Every row gives one point. To make a cloud, some directions were put in groups of two or more. Within a group, all points are equally far from the middle, so they leave a hole (a ring in 2 directions, a hollow ball in 3). The other directions are filled evenly. Then the cloud was stretched, turned, moved and blurred a little. Count the holes, and give their numbers of directions, smallest first.

Cloud (15 x 2)
[[27, 12],
[-59, -6],
[-27, -22],
[-7, 10],
[33, 29],
[-9, -37],
[-37, 11],
[12, -33],
[23, 50],
[-32, -12],
[-45, 15],
[14, 54],
[-22, 35],
[-16, -27],
[-27, 18]]
Holes: 0

Cloud (27 x 4)
[[-8, 39, 13, -13],
[24, -24, -39, -25],
[-3, -27, -12, 23],
[34, -7, 27, -4],
[-6, 21, -51, -15],
[8, 17, -13, 14],
[62, -18, -46, -8],
[42, 23, 41, -7],
[12, 35, 13, -26],
[54, -58, -25, -11],
[33, -47, -35, -14],
[-29, -54, -6, 16],
[-22, -18, 1, -27],
[27, -47, -29, 2],
[52, 12, -7, 6],
[26, -5, 9, -29],
[7, -15, 43, -7],
[9, -60, -15, 18],
[-27, -18, -34, -11],
[59, 8, 22, -2],
[1, -52, -21, -18],
[20, -56, 29, 5],
[30, 27, -2, 29],
[39, -41, -58, -4],
[8, 52, 2, -48],
[10, 31, -17, 29],
[4, -49, 2, 10]]
Holes: 0

Cloud (54 x 6)
[[55, -12, 25, 36, 9, -26],
[-9, -24, 22, -2, -14, 49],
[1, 29, 54, 0, -19, -43],
[-44, 19, 2, -16, -33, 14],
[21, 17, 38, -27, -21, -42],
[33, 14, 13, 54, -5, 40],
[-9, -25, 28, 6, -42, 25],
[8, 71, -19, 17, -19, 3],
[32, -42, -24, -11, 11, -8],
[60, 29, 15, 8, -22, -27],
[-5, 56, 17, 57, -12, -7],
[45, 46, 14, -3, 6, 35],
[-15, 13, 16, -31, -34, -40],
[48, -5, 11, 34, 47, 4],
[49, 49, 15, 11, -14, 26],
[-37, -26, 7, 19, -14, -39],
[32, 21, -42, -3, 18, -35],
[30, 67, -9, 21, -3, 21],
[23, -19, -20, 56, -23, -15],
[-19, -15, -33, 34, -3, -39],
[23, -20, -42, 24, -19, -24],
[-7, 31, 33, -36, 37, 0],
[12, 36, -46, -4, 23, 24],
[32, -37, -29, 28, -9, -19],
[50, 31, -4, 28, 15, -42],
[38, 17, 2, -37, 30, 14],
[0, -10, 11, -38, -26, -38],
[-15, 26, 20, -40, 36, -23],
[30, 42, -7, 32, 14, -51],
[25, 3, 21, -41, 0, -40],
[25, 41, -35, -5, 5, 34],
[18, -10, -49, 18, -10, -32],
[-14, 16, -50, -1, 35, -4],
[-23, 2, 2, -43, 24, -29],
[30, 21, 7, 63, -13, 29],
[28, -17, 0, -34, -26, -29],
[-37, 11, 9, -20, -41, 10],
[-39, -3, 4, -5, -44, -19],
[37, 39, 27, -18, 7, 34],
[-23, 41, 53, 11, 17, 19],
[-22, 36, 56, 28, -16, 4],
[14, 6, -11, 56, 21, 44],
[18, -20, -38, 38, -20, -24],
[-27, -18, -4, 45, 11, -42],
[-10, 37, 5, 58, 30, 26],
[51, -2, 31, 43, -21, -14],
[32, 38, -11, 26, 33, -45],
[34, -22, -2, 50, -33, 2],
[-7, 27, 30, -22, -5, -57],
[-14, 22, 34, 19, 37, -49],
[-35, -34, 13, 17, 18, -34],
[6, 5, 53, -5, 46, -8],
[43, 8, 13, -35, 26, -21],
[17, -55, 6, -5, -7, -18]]
Holes: 3 (2, 2, 2)

Cloud (72 x 8)
[[-22, 21, 21, 41, -30, 6, 57, 6],
[20, 45, 1, -5, 24, -35, 52, 14],
[-35, 21, 19, -20, -21, -16, 64, 26],
[77, -4, 5, 21, 8, 22, 6, 37],
[27, -31, 84, 50, -30, -2, 18, 27],
[-19, 6, -15, 49, 29, 17, 23, 7],
[-7, 16, 2, 56, -19, -9, 66, 27],
[18, 26, -6, 8, -54, 7, 42, 24],
[46, 18, 32, 23, -11, -47, 10, 27],
[-4, 48, 31, 51, 19, 1, 30, 1],
[65, -1, 4, -34, -40, 13, 59, 31],
[11, 0, 18, -11, -15, -4, 22, -41],
[16, -10, 51, -27, -16, 21, -20, 6],
[30, 33, -8, 32, -38, 28, -1, 23],
[12, 6, -3, 69, -9, -31, 15, 26],
[36, -2, -10, 23, 44, -42, -26, 46],
[-35, 31, 27, 26, 21, -17, -30, -7],
[-12, 33, 37, -6, 46, -9, -17, -19],
[6, 64, -30, -21, -22, -20, 32, -46],
[6, 18, 7, 53, 65, -53, 10, 4],
[22, 2, 57, -13, 33, -1, -22, 39],
[-25, 34, -3, -9, -18, 11, -17, 37],
[8, -21, -18, -3, 23, -3, 37, 27],
[36, 9, -13, 16, -29, -8, 47, -16],
[-31, -31, 55, 7, 31, 7, -6, -6],
[-16, 27, 17, 8, -20, -7, 67, 1],
[34, -17, 57, 56, 36, -24, -38, -2],
[-13, -16, 47, 20, 9, -40, -10, 12],
[-64, 37, -29, 6, 7, -15, 7, 8],
[-15, -12, 28, 13, -35, -10, 9, -45],
[14, 17, -41, 52, 37, -15, -26, 15],
[7, 28, 31, -10, 8, -8, 23, -34],
[-57, 28, 24, 24, 3, 12, -23, 5],
[-40, 61, 17, -31, -7, 3, 27, 15],
[6, 59, -9, 4, 3, 23, 55, 1],
[34, 46, 16, 46, -17, -3, 20, -56],
[-11, 13, 41, 18, 35, -21, -12, -52],
[-22, 39, 23, 15, -11, -7, 26, -15],
[-45, -35, 21, 2, -4, 28, 20, -19],
[60, -6, 50, 10, 21, 7, 40, -21],
[-27, -9, -7, -7, -18, -21, -11, 43],
[11, 8, -1, 4, -34, 19, 42, -23],
[16, 42, 23, 7, -8, -32, 61, 27],
[47, 39, 15, 49, 11, -4, 4, -48],
[41, -36, 21, -3, -12, 37, -3, 21],
[43, -36, 20, 21, 45, 26, 11, -8],
[-42, -4, 51, 59, 15, 25, 16, -15],
[-37, 80, 10, -34, 27, -2, 31, 8],
[30, 56, 35, 32, -9, 12, 16, -35],
[13, -4, 26, 21, 44, -60, 44, 9],
[-25, 4, -6, -38, 11, -13, 28, 25],
[13, 13, -11, -52, 53, -46, 32, 2],
[-26, 47, 49, 33, 10, 28, -19, 3],
[-8, 5, 47, -23, 0, 53, -12, -1],
[47, 41, 28, 39, 40, 4, -10, -3],
[7, 10, -32, -64, 8, 19, 12, 43],
[11, 32, 46, -9, -9, -32, -36, -30],
[14, -21, 4, 15, -7, -13, 42, 43],
[12, 36, 32, 21, -9, -18, 36, -4],
[-34, 26, 19, 19, -34, -23, 42, 7],
[15, 33, 0, -30, 22, 16, -1, 13],
[2, 27, 57, -21, 28, 21, -45, -6],
[-7, 15, 13, 26, -11, 4, 28, -14],
[9, 0, 7, -28, -8, -47, 13, 23],
[15, -23, 17, 2, 42, 15, -21, -10],
[7, 47, -11, -56, -52, -11, 64, -3],
[29, 18, 5, -4, -24, 23, -8, -41],
[39, 36, 1, -24, -36, 1, 16, -56],
[63, 8, 3, -40, -26, -17, 42, 24],
[16, -3, 49, -7, 52, 21, 5, -7],
[5, -19, 17, 19, 39, -56, 22, 23],
[35, 10, 44, -7, 13, -4, 11, 19]]
Holes: 0
